Each row of a before or after table is a point. One or more steps were done to the points. Then noise was added and the rows were shuffled. The steps act on how far a point lies along the listed directions, d1 being the first. Write out the steps. A step turns or swaps two directions, mirrors them in a line or flattens them onto one, adds a multiple of one to another, or multiplies one. Angles are multiples of 10 degrees, from the lower direction toward the higher: turns from -170 to 170, lines from 10 to 170 but not 90. Use the fewest steps. Two steps may share a direction if one is a turn and the other turns, adds or multiplies; they go together, in the order done. Otherwise the lowest direction goes first.

Directions:
(1): [ 0.45 -0.33 -0.32]
(2): [-0.44 -0.16 -0.44]
(3): [ 0.15  0.53 -0.34]
Before:
[[-0.23 -0.05 -0.05]
 [ 0.78  0.20 -0.11]
 [-0.51  0.23  0.43]
 [ 0.33 -0.33 -0.23]
 [-0.03  0.18  0.28]
 [ 0.22 -0.36  0.23]
 [-0.38  0.69 -0.40]
 [ 0.03  0.57 -0.18]
 [ 0.14  0.73 -0.19]
 [ 0.21 -0.33 -0.65]]
After, 10 rows:
[[ 0.23  0.52 -0.16]
 [-0.13 -0.26 -0.70]
 [ 0.18 -0.12  0.00]
 [-0.39 -0.19 -0.33]
 [-0.59  0.48 -0.27]
 [-0.37 -0.27  0.16]
 [ 0.02  0.13  0.31]
 [ 0.22  0.75 -0.17]
 [ 0.40  0.06  0.55]
 [ 0.68  0.49 -0.27]]
Steps: swap d1 and d2

Directions:
(1): [-0.77  0.24 -0.12  0.28 -0.25 -0.15]
(2): [-0.16 -0.75  0.41  0.12 -0.23 -0.12]
(3): [ 0.01  0.07  0.13 -0.05  0.38 -0.81]
Before, 9 rows:
[[-0.40 -0.03 -0.07  0.25 -0.09  0.06]
 [-0.71  0.43 -0.34  0.17 -0.26  0.01]
 [-0.51  0.51 -0.28 -0.09  0.25 -0.49]
 [-0.53  0.43 -0.11  0.13  0.19 -0.98]
 [-0.80  0.41 -0.20  0.01  0.17 -0.84]
 [-0.04  0.19 -0.12 -0.26  0.12 -0.11]
 [-0.26 -0.59  0.02  0.15 -0.33  0.40]
 [ 0.40 -0.47  0.10 -0.01 -0.17  0.71]
 [ 0.35 -0.36 -0.04 -0.06 -0.22  0.52]]
After (9 x 6):
[[-0.52 -0.60  0.22  0.18 -0.41 -0.05]
 [ 0.43  0.21 -0.28 -0.08 -0.01  0.78]
 [-0.29  0.08 -0.06 -0.18 -0.01 -0.17]
 [-0.67 -0.29  0.14  0.02  0.01 -0.60]
 [-0.08 -0.44  0.14  0.15 -0.03  0.11]
 [ 0.40 -0.47 -0.05 -0.11 -0.04  0.55]
 [-0.55 -0.62  0.35  0.00  0.05 -0.89]
 [-0.36 -0.41  0.33  0.13  0.07 -1.02]
 [ 0.32  0.16 -0.32 -0.09 -0.13  0.58]]
Steps: turn d1 and d2 by 80 degrees

Directions:
(1): [-0.70 -0.18 -0.38 -0.17  0.51 -0.02 -0.42  0.22 -0.25]
(2): [ 0.35  0.53 -0.42 -0.44  0.46 -0.04 -0.04 -0.46  0.20]
Before (9 x 9):
[[ 0.10  0.03  0.04  0.00 -0.23  0.05 -0.01 -0.04 -0.04]
 [-0.21 -0.31  0.37  0.17  0.01 -0.06  0.07  0.13 -0.08]
 [ 0.25  0.30 -0.65 -0.45  0.29 -0.13 -0.21 -0.15  0.27]
 [ 0.26  0.26 -0.11 -0.05 -0.23 -0.02 -0.09 -0.22  0.35]
 [-0.51 -0.35  0.51  0.75 -0.67 -0.19  0.23  0.51 -0.18]
 [ 0.30  0.29 -0.51 -0.44  0.28  0.07 -0.30 -0.31  0.15]
 [ 0.29  0.10 -0.20 -0.27 -0.07 -0.09  0.06 -0.22  0.04]
 [ 1.55  0.04  1.11  0.31 -1.20  0.05  0.75 -0.24  0.29]
 [ 0.26  0.27 -0.28  0.02  0.19 -0.02 -0.09 -0.35 -0.11]]
After, 9 rows:
[[-0.07 -0.12 -0.34 -0.11 -0.04 -0.09 -0.20  0.22  0.09]
 [-0.02 -0.13 -0.20 -0.11 -0.05  0.10 -0.30  0.06 -0.02]
 [-0.07  0.31  0.02  0.23 -0.13 -0.22  0.20 -0.05  0.08]
 [ 0.09  0.03 -0.09  0.22 -0.03  0.00 -0.07 -0.15 -0.20]
 [-0.05 -0.08  0.18 -0.03  0.22 -0.08  0.05 -0.08  0.02]
 [ 0.20 -0.09 -0.04 -0.11 -0.25 -0.08  0.09 -0.06 -0.03]
 [ 2.12  0.36  1.21  0.25 -1.35  0.04  1.00 -0.54  0.52]
 [ 0.23  0.11  0.06  0.10 -0.41  0.00 -0.03 -0.11  0.31]
 [ 0.15  0.06  0.04 -0.02 -0.22  0.04  0.01 -0.08 -0.02]]
Steps: multiply d1 by 1.3; multiply d2 by 0

Directions:
(1): [-0.33  0.07  0.59 -0.05 -0.15  0.53 -0.07 -0.77  0.27 -0.44  0.17  0.00]
(2): [-0.24  0.08  0.08 -0.17 -0.19  0.38  0.46  0.25  0.23  0.58  0.24  0.81]
(3): [ 0.16  0.63  0.08  0.39  0.08  0.47  0.56  0.13 -0.22  0.20  0.18 -0.64]
(4): [-0.80  0.28 -0.25  0.33  0.44 -0.18  0.10 -0.16 -0.59 -0.21 -0.04  0.34]
Before:
[[-0.09  0.31 -0.04  0.18  0.17  0.14  0.32  0.12 -0.18 -0.02 -0.02  0.05]
 [-0.89  0.25 -0.33  0.51  0.44 -0.38  0.41 -0.06 -0.61 -0.01 -0.08  0.63]
 [-0.57 -0.03 -0.13  0.17  0.38 -0.18  0.03 -0.02 -0.30  0.17 -0.18  0.39]
 [ 0.54  0.26 -0.18  0.00 -0.23  0.01 -0.07  0.36  0.08  0.51  0.02 -0.25]
 [ 0.20  0.04  0.58 -0.32 -0.53  0.75  0.41  0.15  0.77  0.22  0.62  0.16]
 [-0.61  0.18 -0.37  0.43  0.37 -0.64  0.06 -0.13 -0.86 -0.13 -0.14  0.16]
 [-0.13 -0.40 -0.11 -0.37 -0.10 -0.05 -0.01  0.05  0.38  0.43  0.10  0.68]
 [-0.36 -0.61 -0.11 -0.26 -0.12 -0.24 -0.30  0.04 -0.19  0.12 -0.17  0.52]
 [ 0.18 -0.65  0.00 -0.43 -0.05 -0.45 -0.30 -0.22  0.23 -0.29 -0.11  0.19]]
After, 9 rows:
[[ 0.58  0.18  0.01 -0.12 -0.31  0.12 -0.14  0.19  0.24  0.41  0.05 -0.27]
 [-0.29 -0.82 -0.15 -0.38 -0.17 -0.38 -0.45  0.07 -0.10  0.11 -0.22  0.67]
 [-0.34 -0.56  0.54 -0.65 -0.51  0.30 -0.25 -0.32  0.89 -0.22  0.43  0.99]
 [-0.38 -0.23 -0.27  0.03  0.35 -0.42 -0.07  0.21 -0.24  0.26 -0.26  0.50]
 [-0.06  0.19 -0.14  0.06  0.17  0.02  0.23  0.19 -0.11 -0.01 -0.07  0.14]
 [ 0.18 -0.43  0.05 -0.31 -0.04 -0.23 -0.12 -0.26  0.15 -0.29 -0.06  0.00]
 [-0.54 -0.09 -0.61  0.33  0.37 -0.78  0.21  0.37 -0.53  0.22 -0.24  0.80]
 [-0.27 -0.94 -0.14 -0.74 -0.21 -0.40 -0.54 -0.12  0.61  0.21 -0.05  1.22]
 [-0.16  0.36 -0.53  0.49  0.36 -0.66  0.29  0.31 -0.90  0.23 -0.16 -0.19]]
Steps: turn d1 and d4 by 30 degrees; add -1.5 times d2 to d3

Directions:
(1): [ 0.49  0.34  0.21 -0.69 -0.38  0.78  0.01  0.28 -0.51  0.33 -0.17 -0.12
  0.34  0.16 -0.06 -0.11  0.12  0.44]
(2): [ 0.35 -0.29 -0.37  0.22  0.13  0.54  0.20 -0.43 -0.47  0.10  0.48  0.03
 -0.83  0.03 -0.30  0.54  0.14  0.06]
(3): [-0.08  0.50  0.24 -0.03  0.57  0.55  0.61 -0.52  0.64 -0.12 -0.06 -0.03
  0.03  0.48  0.23  0.03 -0.41  0.15]
(4): [ 0.00 -0.48 -0.02 -0.14 -0.27  0.19 -0.08 -0.14  0.37  0.24  0.57 -0.99
  0.14  0.43  0.11 -0.32  0.19 -0.50]
(5): [-0.27  0.44  0.31 -0.02 -0.52 -0.01  0.05  0.31  0.44  0.12  0.90  0.00
 -0.30 -0.54  0.23  0.23 -0.11  0.47]
Before (10 x 18):
[[ 0.17  0.14  0.09  0.01 -0.27  0.16 -0.15  0.22 -0.49 -0.06  0.02  0.44
  -0.14 -0.31 -0.17  0.30  0.08  0.21]
 [-0.35  0.05  0.28 -0.10  0.06  0.39  0.37 -0.37  0.93 -0.33  0.65 -0.48
  -0.24  0.29  0.27  0.06 -0.12 -0.07]
 [-0.21  0.24  0.26  0.05  0.07 -0.08  0.24 -0.05  0.73 -0.01  0.01 -0.37
   0.30  0.22  0.11 -0.08 -0.27  0.00]
 [ 0.27  0.15 -0.25  0.11 -0.07  0.18  0.29 -0.18 -0.50 -0.09  0.12  0.47
  -0.72 -0.27 -0.21  0.72  0.08  0.42]
 [-0.14  0.32  0.28 -0.04  0.56  0.18  0.34 -0.19  0.34 -0.05  0.13  0.33
  -0.40  0.13  0.04  0.14 -0.20  0.22]
 [ 0.32  0.34  0.11 -0.09  0.01  0.40  0.06  0.36 -0.59 -0.06 -0.14  0.75
  -0.54 -0.32 -0.15  0.51  0.20  0.58]
 [-0.32  0.12  0.35  0.12  0.16  0.09  0.06 -0.03  0.49 -0.23 -0.06  0.16
  -0.11 -0.01  0.17 -0.12 -0.29  0.04]
 [-0.55 -0.09  0.19  0.15 -0.08 -0.14  0.22 -0.34  1.05 -0.10  0.48 -0.74
   0.07  0.23  0.07 -0.21 -0.27 -0.52]
 [-0.10 -0.02 -0.14  0.19  0.25 -0.18  0.16 -0.25  0.05 -0.13 -0.09  0.12
  -0.11  0.21 -0.28  0.15 -0.21 -0.14]
 [ 0.47  0.19 -0.06 -0.26  0.09  0.78  0.33 -0.21 -0.41  0.00 -0.57  0.28
   0.12  0.47  0.00  0.21  0.16  0.25]]
After, 10 rows:
[[ 0.38  0.50  0.22 -0.14  0.43  0.80  0.40 -0.07 -0.41 -0.05 -0.52  0.68
  -0.41  0.13 -0.15  0.43  0.02  0.62]
 [-0.10 -0.58 -0.04  0.15 -0.14 -0.57 -0.58  0.28 -0.27 -0.17 -0.38  0.19
   0.02 -0.20 -0.19 -0.23  0.17 -0.32]
 [-0.15 -0.24 -0.18  0.21 -0.28 -0.57 -0.26  0.15 -0.19 -0.04  0.23  0.15
  -0.23 -0.25 -0.29  0.16 -0.02 -0.13]
 [ 0.43 -0.25 -0.14 -0.35 -1.17  0.11 -0.46  0.77 -1.07  0.28  0.07  0.27
  -0.04 -0.47 -0.18  0.31  0.72  0.48]
 [-0.34 -1.07 -0.38  0.26 -0.41 -0.95 -0.56  0.04  0.06 -0.12  0.03 -0.67
   0.20 -0.06 -0.39 -0.39  0.31 -1.08]
 [ 0.14 -0.78 -0.36  0.10 -0.12 -0.85 -0.71  0.53 -0.95  0.04 -0.19  0.40
  -0.31 -0.38 -0.49  0.02  0.54 -0.22]
 [ 0.08 -1.32 -0.50  0.06 -0.42 -0.73 -0.85  0.26 -0.67 -0.23 -0.11 -0.42
  -0.03 -0.05 -0.37 -0.19  0.76 -0.86]
 [-0.01 -0.66 -0.29  0.16 -0.42 -0.86 -0.59  0.48 -0.26  0.10 -0.29 -0.35
   0.41 -0.21 -0.32 -0.24  0.38 -0.38]
 [ 0.17  0.66  0.33 -0.09  0.43  0.79  0.45 -0.38  0.08 -0.20 -0.24  0.40
  -0.06  0.32  0.09  0.30 -0.30  0.32]
 [ 0.35  0.21 -0.24  0.07  0.29  0.39  0.46 -0.43 -0.40 -0.21 -0.17  0.49
  -0.56  0.01 -0.24  0.68 -0.01  0.35]]
Steps: multiply d1 by 1.3; turn d3 and d5 by -160 degrees; multiply d3 by 2.5

Directions:
(1): [-0.68  0.49  0.00  0.01 -0.17  0.41 -0.53 -0.36 -0.09 -0.66  0.41 -0.62
 -0.14 -0.43  0.42  0.03  0.51  0.25 -0.05 -0.38  0.00  0.34  0.07 -0.20]
(2): [ 0.03  0.45  0.59 -0.71  0.34  0.11  0.83  0.20  0.49 -0.27  0.47  0.23
  0.00 -0.19  0.20  0.25 -0.38 -0.04 -0.04 -0.01  0.05  0.25  0.66 -0.24]
(3): [ 0.00  0.70  0.26  0.66  0.47 -0.29  0.31 -0.43 -0.37 -0.06 -0.26 -0.16
 -0.20  0.17  0.55  0.03 -0.46  0.61  0.51  0.26  0.04 -0.33 -0.05  0.31]
(4): [ 0.38  0.34 -0.41  0.00 -0.37  0.06 -0.21 -0.84 -0.07  0.14  0.04  0.38
 -0.26  0.55 -0.07  0.95  0.09 -0.28  0.10  0.00  0.19 -0.02  0.43 -0.49]
(5): [-0.07 -0.21  0.26 -0.03  0.61 -0.25 -0.65 -0.24  0.47  0.14 -0.18 -0.01
 -0.06 -0.33  0.04  0.27 -0.38  0.10 -0.25  0.67  0.47  0.53 -0.54 -0.59]
Before:
[[ 0.32 -0.24 -0.14 -0.35  0.06 -0.11  0.60 -0.09  0.53  0.03 -0.04  0.56
  -0.02  0.11 -0.43  0.22 -0.25 -0.53 -0.11  0.15  0.00  0.14  0.52 -0.46]
 [ 0.08  0.00 -0.49  0.47 -0.09 -0.02 -0.25 -0.11 -0.32 -0.15  0.00  0.01
  -0.03  0.19  0.08 -0.13  0.17 -0.03 -0.03  0.01 -0.34 -0.18  0.18  0.05]
 [-0.26  0.70 -0.36  0.42 -0.80  0.57 -0.32 -0.37 -0.75 -0.65 -0.01 -0.53
   0.06  0.06  0.34 -0.07  0.76 -0.11  0.39 -0.99 -0.39 -0.02  0.35  0.33]
 [ 0.09  0.26  0.19  0.27  0.33 -0.37  0.28 -0.06 -0.13 -0.07 -0.37  0.02
   0.06 -0.07  0.20 -0.19 -0.25  0.41 -0.03  0.14 -0.04 -0.22 -0.02  0.23]
 [-0.68  0.54  0.56 -0.39  0.37  0.58  0.67  0.39  0.09 -0.85  0.60 -0.62
   0.02 -0.54  0.62 -0.44  0.08  0.28  0.08 -0.26 -0.35  0.09  0.14  0.49]
 [ 0.01 -0.26  0.31 -0.26  0.34  0.18 -0.10  0.35  0.34  0.08 -0.05 -0.01
   0.26 -0.18  0.00 -0.01 -0.16 -0.09 -0.03  0.29  0.06  0.44 -0.07 -0.29]
 [-0.19  0.74  0.21  0.27 -0.10  0.15  0.76  0.03 -0.08 -0.44  0.12 -0.29
  -0.05  0.28  0.27 -0.03 -0.09  0.03  0.39 -0.37 -0.26 -0.06  0.61  0.47]
 [-0.52  0.20  0.49  0.46  0.59 -0.21  0.13  0.31 -0.16 -0.29 -0.41 -0.38
  -0.08 -0.39  0.79 -0.42 -0.19  0.63  0.25  0.27 -0.17  0.21 -0.34  0.50]
 [-0.19 -0.40 -0.13  0.32 -0.17 -0.23  0.06  0.68  0.05 -0.01 -0.21 -0.21
   0.35 -0.21 -0.27 -0.67  0.34 -0.14 -0.27 -0.15 -0.28 -0.17 -0.25  0.65]
 [-0.09  0.25  1.14 -0.28  1.27 -0.33  0.59  0.56  0.38 -0.01 -0.05 -0.27
  -0.05 -0.70  0.41 -0.09 -1.11  0.39  0.01  0.66  0.33  0.28 -0.29 -0.43]]
After, 10 rows:
[[ 0.43  0.09 -0.17  0.32  0.23 -0.30  0.60 -0.42  0.18  0.16 -0.37  0.32
  -0.17  0.38 -0.19  0.15 -0.42 -0.14  0.21  0.35 -0.03 -0.11  0.33 -0.11]
 [-0.43 -0.68 -0.20  0.29 -0.10 -0.02 -0.63  0.47 -0.12 -0.05 -0.43 -0.35
   0.07 -0.35  0.08 -0.50  0.50 -0.05 -0.21 -0.03 -0.26  0.32 -0.58  0.24]
 [-0.84  0.17 -0.13  0.98  0.18  0.25 -0.40 -0.01 -0.81 -0.43 -0.26 -0.99
   0.02 -0.27  0.59 -0.95  0.44  0.69  0.36 -0.14 -0.48 -0.48 -0.98  1.01]
 [ 0.02 -0.46 -0.20 -0.02 -0.18 -0.13 -0.20  0.29  0.00  0.12 -0.29  0.06
   0.28 -0.09 -0.35 -0.26  0.29 -0.05 -0.50 -0.04 -0.15 -0.06 -0.16  0.14]
 [-0.41 -0.12 -0.37  0.85 -0.53  0.13 -0.18  0.28 -0.44 -0.21 -0.22 -0.57
   0.06  0.23 -0.13 -0.58  0.46 -0.01  0.26 -0.41 -0.41 -0.15 -0.22  0.77]
 [-0.19 -0.11  0.40 -0.29  0.13 -0.21  0.77  0.89  0.42 -0.32  0.17 -0.08
   0.30 -0.46 -0.15 -0.52  0.00 -0.11 -0.27 -0.11 -0.26  0.01  0.17  0.47]
 [-0.02 -0.09 -0.28  0.01 -0.11  0.07 -0.01  0.22  0.05 -0.31  0.31  0.06
   0.08 -0.01 -0.02 -0.09  0.12 -0.25 -0.16 -0.05 -0.35  0.09  0.36 -0.16]
 [ 0.02  0.08  0.22  0.21  0.44  0.03 -0.08 -0.05  0.13  0.12 -0.22  0.04
   0.07  0.11  0.22  0.21 -0.37  0.12  0.26  0.46  0.19  0.25 -0.07 -0.23]
 [-0.41  0.64 -0.13  0.33 -0.63  0.54 -0.18  0.01 -0.61 -0.77  0.06 -0.70
   0.20 -0.20  0.34 -0.36  0.76  0.01  0.34 -0.98 -0.45 -0.06  0.25  0.50]
 [ 0.03 -0.54 -0.06  0.57  0.41 -0.36 -0.99  0.10 -0.34  0.43 -0.65 -0.39
  -0.15 -0.24 -0.08 -0.20 -0.27  0.11 -0.01  0.58  0.25 -0.08 -1.10 -0.39]]
Steps: add 0.7 times d1 to d2; turn d2 and d3 by 130 degrees; add 0.5 times d5 to d4
